Each row is a point. Each copy is the shape, with its points in the same order, turned, moved and blurred by noise. Is it also mirrored, or only turned?

Shape, 7 rows:
|  37 |  30 |
| -33 |  27 |
|  16 | -13 |
| -37 |   3 |
|  -3 | -40 |
| -17 | -19 |
|  43 |  -6 |
Copy 1, 7 rows:
| -48 |  29 |
|  25 |  24 |
| -30 |  -9 |
|  30 |  -2 |
| -13 | -40 |
|  10 | -22 |
| -55 |  -2 |
Copy 1 is: mirrored
Copy 2 (7 x 2):
|  46 |  -5 |
| -17 | -48 |
|   5 |   8 |
| -34 | -21 |
| -22 |  35 |
| -28 |   2 |
|  37 |  19 |
Copy 2 is: mirrored
Copy 3, 7 rows:
| -41 | -12 |
|  19 | -51 |
|   4 |   9 |
|  38 | -39 |
|  36 |  18 |
|  36 |  -7 |
| -22 |  19 |
Copy 3 is: only turned

Shape (6 x 3):
|   3 | -49 |  34 |
|  41 |  31 |   1 |
|  11 | -56 |  22 |
|  14 |  26 |  25 |
| -15 |  21 | -12 |
| -15 |  23 | -33 |
Copy 1:
|  27 | -41 |  24 |
|  21 |   5 | -56 |
|  14 | -52 |  22 |
|  34 |  16 | -22 |
| -10 |  31 |  -9 |
| -30 |  33 | -18 |
Copy 1 is: only turned
Copy 2:
|  25 |  44 | -25 |
|   0 | -20 |  39 |
|  34 |  24 | -29 |
| -16 |   9 |  31 |
| -29 | -19 |  -9 |
| -28 | -40 | -12 |
Copy 2 is: mirrored

Shape, 12 rows:
| -14 | -11 |  13 |  22 |  28 | -17 |
|  95 | -18 |  11 | -25 |  29 |  11 |
|  73 | -17 |  26 | -21 |  -5 | -30 |
| -24 |  14 |  21 |  67 | -14 |  17 |
| -25 |  17 |  -2 | -20 |  -6 |  -3 |
| -14 |  -5 | -17 | -14 |  -8 | -17 |
| -21 | -22 |  21 | -22 |  -4 |  16 |
| -29 | -12 | -39 |  -5 |   1 | -16 |
|  77 |  10 |  16 | -14 |   1 |   5 |
| -28 |  -2 |  10 |  36 |  27 |   3 |
| -23 | -24 | -15 |  12 | -23 |  -4 |
|  29 |   2 |   6 | -19 |  -2 | -25 |
Copy 1, 12 rows:
| -46 |  -4 |  12 | -15 |  14 | -24 |
|  52 | -16 |  29 |  38 |  57 | -11 |
|  28 |   9 |   7 |  57 |  37 | -31 |
| -67 |  33 |   3 | -18 |  12 |  40 |
| -11 |   8 |  -8 | -19 | -31 | -11 |
| -18 |  -7 |   4 |   6 | -31 | -17 |
| -11 | -22 | -37 | -11 |  -2 |  -1 |
| -36 | -22 |  18 |  -3 | -47 | -12 |
|  42 |  18 |  22 |  32 |  35 |  -1 |
| -51 |  -2 |  15 | -34 |  12 |   2 |
| -43 | -16 |  -6 |  13 | -30 |   9 |
|   6 |   9 |   6 |  25 |  -1 | -28 |
Copy 1 is: mirrored
Copy 2, 12 rows:
|  -3 |  19 | -16 |  31 |  -5 |  12 |
|   1 | -17 | -81 | -56 | -52 |   5 |
|  21 |  -3 | -42 | -43 | -45 | -32 |
|   5 |  55 |  10 |  -5 |  40 |  52 |
| -14 | -20 |  13 |   3 |  22 |   0 |
| -21 |  -9 |  22 |   1 | -11 |  -5 |
|  12 | -36 |   7 |   8 |   0 |  25 |
| -37 |  -1 |  35 |   9 | -12 |   4 |
|   1 |  -3 | -56 | -62 | -21 |  -7 |
| -14 |  26 |  -7 |  22 |   9 |  41 |
|  -1 |  10 |  39 |  -3 | -14 |  20 |
|   5 |  -2 | -19 | -21 | -15 | -25 |
Copy 2 is: only turned
Copy 3:
|   1 |  -9 |   2 |  20 |  10 | -30 |
|   1 |  22 |  81 | -49 |  -9 |  24 |
| -34 |  37 |  41 | -28 | -21 |  20 |
|  12 | -58 | -11 |  46 | -29 | -10 |
|  26 |  12 | -27 |  -1 | -30 | -25 |
|  20 |  17 | -31 |  -4 |  -9 |  -4 |
|   9 | -14 | -24 | -34 | -15 | -30 |
|  34 |  14 | -34 |  11 |  14 |  -7 |
|   0 |  21 |  61 | -20 | -45 |  23 |
|  25 | -27 |   2 |  25 |   0 | -34 |
|  14 | -15 | -40 |   2 |   2 |  12 |
|  -5 |  33 |  11 | -11 | -21 |   2 |
Copy 3 is: mirrored

Shape (12 x 8):
| -44 |   4 | -18 |  33 |   2 |  -2 |  29 | -55 |
|  21 |  16 | -45 |  25 | -12 |  -6 |  47 | -25 |
|   7 |  22 | -47 | -14 |   3 |  39 |  39 |  -6 |
|   9 | -28 |  39 | -14 |   5 |  71 |  36 |  -9 |
| -36 |  -8 |  16 |  29 |  53 |  -5 |  -2 |   0 |
| -38 |  27 |  28 |  62 |  20 | -18 |   9 | -31 |
|  24 |   6 | -19 | -57 | -24 |  -4 |  39 |  11 |
|  14 | -19 | -17 | -35 | -27 |  21 |  25 |  22 |
|   9 |  -6 |  25 |  15 |  41 | -18 |  13 | -21 |
|  31 | -10 |  -1 | -17 | -28 |  40 |  44 |  39 |
| -14 |  45 |  28 |  30 |  18 |  -2 |  -2 | -31 |
|  -5 | -13 |  -1 |  26 |  17 |   1 | -31 | -25 |
Copy 1:
|  24 | -20 | -49 |  -2 | -12 |  13 | -41 | -21 |
|  67 | -31 | -11 | -12 |   4 |  29 |   6 |   3 |
|  55 | -15 |   6 |  25 | -11 |  26 |  30 | -36 |
|  -8 |  18 |  48 |  10 | -61 |  44 |  -4 | -23 |
| -11 |  48 | -25 |  -6 |  18 |   2 | -27 | -22 |
|  -7 |  26 | -70 | -32 |  -6 |   4 | -18 |  10 |
|  14 | -51 |  41 |  23 |  15 |  21 |  36 | -10 |
|  16 | -24 |  44 |  48 |   1 |  36 |  17 |   0 |
|  -4 |  20 |   6 | -37 |   6 |  -2 | -16 |  -6 |
|  19 |  -5 |  47 |  35 | -15 |  58 |  31 |   9 |
|  -8 |  18 | -44 | -25 | -22 | -16 |  13 |   1 |
|  16 |  25 |  -7 |  10 |  -7 | -26 | -27 |  13 |
Copy 1 is: mirrored
Copy 2 (12 x 8):
|   8 | -42 |  42 | -50 |  29 |  -1 | -16 | -42 |
|   0 | -25 |  51 | -34 |  44 |  14 | -42 |  30 |
|  30 |  29 |  34 | -26 |  30 |  19 | -50 |  18 |
|  14 |  22 |  10 |  47 |   9 | -40 | -55 | -28 |
|   9 | -28 | -10 | -36 | -45 | -10 | -15 | -28 |
| -32 | -60 |  11 | -44 | -14 |  14 | -25 | -51 |
|  11 |  33 |  -2 |  -5 |  46 |  -9 |  -1 |  57 |
|   8 |  31 |  26 |  13 |  14 | -22 |  -4 |  34 |
|  11 | -44 | -20 | -20 | -18 | -17 | -13 |   3 |
| -17 |  36 |  31 |  23 |   7 | -24 | -37 |  39 |
| -22 | -40 | -12 | -18 |   3 |  37 | -22 | -31 |
|  27 | -45 |  24 | -11 | -23 |  11 |   8 | -22 |
Copy 2 is: only turned
Copy 3:
| -16 |  29 |  47 |   3 |   1 |   2 | -39 | -44 |
| -33 | -36 |  20 |  27 | -22 |  -6 | -44 | -39 |
| -42 | -28 |  37 |  19 | -34 | -49 |  -2 | -21 |
| -12 |  12 |  27 |  65 |   8 | -26 |  63 | -18 |
|  33 |  23 |  11 | -27 |   8 | -12 |  14 | -35 |
|  -7 |  38 |   7 | -27 |   0 |  36 | -11 | -55 |
| -16 | -55 |  45 |  32 | -34 | -12 |   4 |  32 |
| -17 | -55 |  40 |  34 |   7 | -25 |  19 |  18 |
|  27 |  12 | -10 |  12 | -17 |   3 |   3 | -19 |
| -30 | -65 |  29 |  45 |   4 | -18 |  48 |  -8 |
| -26 |  35 |  -4 | -19 | -17 |  17 |   1 | -24 |
|   0 |  22 | -10 |  -3 |  27 | -16 | -17 |  -4 |
Copy 3 is: mirrored
Copy 4:
|  16 |  51 |   8 |  -7 |  56 |  46 |  25 |   1 |
|  45 |  21 |   3 |  35 |  26 |  41 |  -7 |   1 |
|   8 |  11 |  14 |  15 |  14 |  19 | -39 |  39 |
| -54 |  27 |  -5 |  -5 | -40 |  34 |   9 |  36 |
|  -9 |  48 | -17 | -36 |  24 | -16 |  23 | -22 |
|   4 |  65 |  25 |  -3 |  34 |  -3 |  50 | -34 |
|  -7 | -37 |  13 |   2 |  -5 |  41 | -51 | -14 |
| -23 | -36 | -10 |   0 |   3 |  33 | -28 |   6 |
|  15 |  50 | -10 | -21 | -19 |  13 |  16 | -40 |
| -38 | -28 | -13 |  34 | -18 |  21 | -24 |   3 |
|   6 |  49 |  48 | -15 |   6 | -18 |  36 | -17 |
|  23 |  10 | -12 | -29 |  10 |   0 |  50 |   1 |
Copy 4 is: only turned

Shape:
|  -6 |  -2 |  12 | -13 |  32 | -10 | -21 |  59 |  -6 | -14 |   0 |
| -17 |  36 |  27 |  17 |  23 | -28 |   6 |  41 |  -6 |   8 |   1 |
|  10 |  44 |  21 | -21 |  34 |  19 | -23 |  53 |  25 | -20 | -38 |
| -33 |  11 | -32 | -25 |  34 | -33 |  -9 |   0 |  51 |  -1 | -13 |
| -28 |   6 |  24 | -19 |  13 | -21 |  13 |  -4 |  27 |   7 | -46 |
| -24 |  11 |  19 | -11 |  22 |   6 | -19 | -34 |  59 |  -3 |  -6 |
|   5 | -46 |   6 |   6 |  11 |  17 |  37 |   8 | -42 |  -8 |  18 |
|  -5 |   4 |  48 |  -1 |  27 | -16 | -25 |  44 |  19 | -22 |  -1 |
|  -5 |  -8 | -16 |  31 |  42 | -10 |   6 |  -1 |  39 | -18 | -26 |
|  32 | -51 |  -6 |  23 |  28 |   1 |  -4 |   4 | -56 |  42 |   8 |
|  26 | -58 |  -1 |  19 | -10 | -35 |   4 |   3 | -40 |  -4 |  -8 |
| -51 |  54 | -12 |  16 | -10 | -18 | -42 |  44 | -18 | -12 | -18 |
|  29 | -61 | -10 |  32 |  29 |   8 |   6 |  -4 | -35 |  11 |  -6 |
|  67 | -18 |   0 |   4 |  24 |   1 |  15 |  -8 | -21 |  -6 |  17 |
|   4 | -16 |  -4 |   1 |  -3 |   3 |   9 |  16 |  65 |  19 |  -4 |
Copy 1:
| -21 |  -6 |  54 |  37 | -15 | -29 |  23 |  -3 |   8 | -24 | -25 |
| -10 |   3 |  25 |  44 |  -4 | -43 |  -9 | -29 |   6 |  15 | -22 |
|  -8 | -36 |  38 |  35 |  -1 | -10 |  31 | -17 | -27 | -11 | -74 |
| -72 | -28 |  53 |  -1 |   6 |   5 | -12 |   0 | -17 |  23 | -12 |
| -41 |  17 |  19 |  27 |  12 |  23 | -18 | -14 | -27 |  12 | -28 |
| -47 | -47 |   8 |  27 |  -6 |  42 | -11 | -15 | -23 |  11 |  -3 |
|   2 |  31 |  17 |  14 |   5 | -26 |  15 |   2 | -17 | -51 |  49 |
| -18 | -11 |  37 |  68 | -13 |   0 |  23 | -15 |  13 |  -6 | -24 |
| -17 | -14 |  51 |  12 | -13 |   8 |  15 |  -5 | -42 |  36 |  15 |
|  -7 |  42 |  17 | -19 | -57 | -34 |  19 | -26 |  -7 | -46 |  40 |
|  -4 |  59 |  22 | -10 | -15 |  -1 |  35 |  -4 |  18 | -15 |  36 |
|   8 | -25 |  33 |   8 |  -6 | -34 | -31 |  22 |  38 |  22 | -52 |
|   2 |  35 |  28 | -11 | -43 | -11 |  29 | -12 | -24 | -31 |  51 |
|  -6 |   7 |  13 | -10 |  -4 | -17 |  60 | -49 | -14 | -32 |  36 |
| -62 | -11 |  -2 |  24 | -14 |  -2 |  33 |  14 | -37 |  19 |   2 |
Copy 1 is: mirrored
Copy 2, 15 rows:
|  21 | -20 |   5 |  11 | -37 | -15 |  56 |  12 |  27 |  28 |  -9 |
|  22 |  -2 | -11 |  24 |  -8 | -43 |  21 | -10 |  18 |  47 |  -4 |
|  28 |  -9 | -19 |   9 |  -8 | -23 |  95 | -28 |  33 |  -4 | -11 |
|  39 | -63 | -35 | -17 |  12 | -15 |  23 |  25 |  -7 |   3 | -18 |
|  18 | -49 | -31 |  19 |  34 |  10 |  28 | -13 |   7 |  23 | -25 |
|   3 | -17 | -57 | -14 |  31 |   3 |  35 |   8 |  -9 |  -7 | -51 |
|  12 |  10 |  -4 |  25 | -55 |  47 | -23 |  -4 |   1 |  20 | -23 |
|  12 |   2 |  -7 |  18 |  -4 | -13 |  65 |  10 |  11 |  39 | -30 |
|  50 |  -7 | -53 |   1 |  16 |  19 |  34 |  20 | -13 |  16 |   2 |
| -28 |  12 | -23 |  11 | -53 |  39 | -16 |  22 |  30 |  24 |  33 |
|  -8 |  -5 |  16 |  11 | -20 |  56 |  -9 |   8 | -12 |  37 |  28 |
|  40 |  -5 |  25 | -35 |  16 | -41 |  24 | -18 |  58 |  38 |  -6 |
|   3 |  10 | -25 |  10 | -45 |  68 |  -9 |  11 |  11 |  14 |  25 |
|  -7 |  18 | -18 |  24 | -50 |  26 |  10 | -12 | -26 |  -6 |  29 |
|  17 | -17 | -22 |  34 |  29 |   2 |  20 |  31 |   2 | -28 |  -5 |
Copy 2 is: only turned
Copy 3:
| -15 |  22 | -41 | -43 |   8 |  31 |  39 |   9 |   3 |   4 |   0 |
| -54 |   7 | -25 | -29 |  -8 |  22 |   2 |  11 | -14 | -26 |  -6 |
|  -5 |  52 | -47 | -31 | -25 |  40 |  27 | -29 |   5 | -36 |  15 |
| -31 |  50 | -11 |  22 |  41 |  -9 |  20 | -11 |  26 |  -6 |  10 |
| -27 |  45 |  14 | -21 |   1 |   3 | -17 |   6 |  32 | -17 |  27 |
| -14 |  65 |  27 |   7 | -12 | -15 |  21 | -18 |  23 | -19 | -14 |
|  15 |  -1 |  12 | -48 |   5 |  -6 |   9 |  51 | -40 |  32 |  12 |
| -26 |  37 | -28 | -58 | -18 |  15 |  40 |  11 |  19 | -18 | -17 |
| -14 |  35 |  13 | -32 |  38 | -19 |  22 | -18 | -11 | -36 |  17 |
|  -1 | -31 |  18 | -72 |  18 |   6 |  -2 |  -2 | -34 |  62 | -11 |
|  11 | -38 |   8 | -73 |  22 | -31 |  -2 |  23 |   9 |  27 |   8 |
| -28 | -31 | -23 |   7 |   9 |  56 |  32 |   3 |  22 | -46 |   1 |
|  17 | -15 |  27 | -74 |  27 | -13 |   6 |   2 | -34 |  38 |   3 |
|  17 |  -2 | -17 | -55 | -14 | -44 |   9 |  -8 | -42 |  29 |   4 |
|   9 |  56 |  -4 | -24 |  33 | -12 | -18 |   2 |   7 | -22 | -26 |
Copy 3 is: mirrored
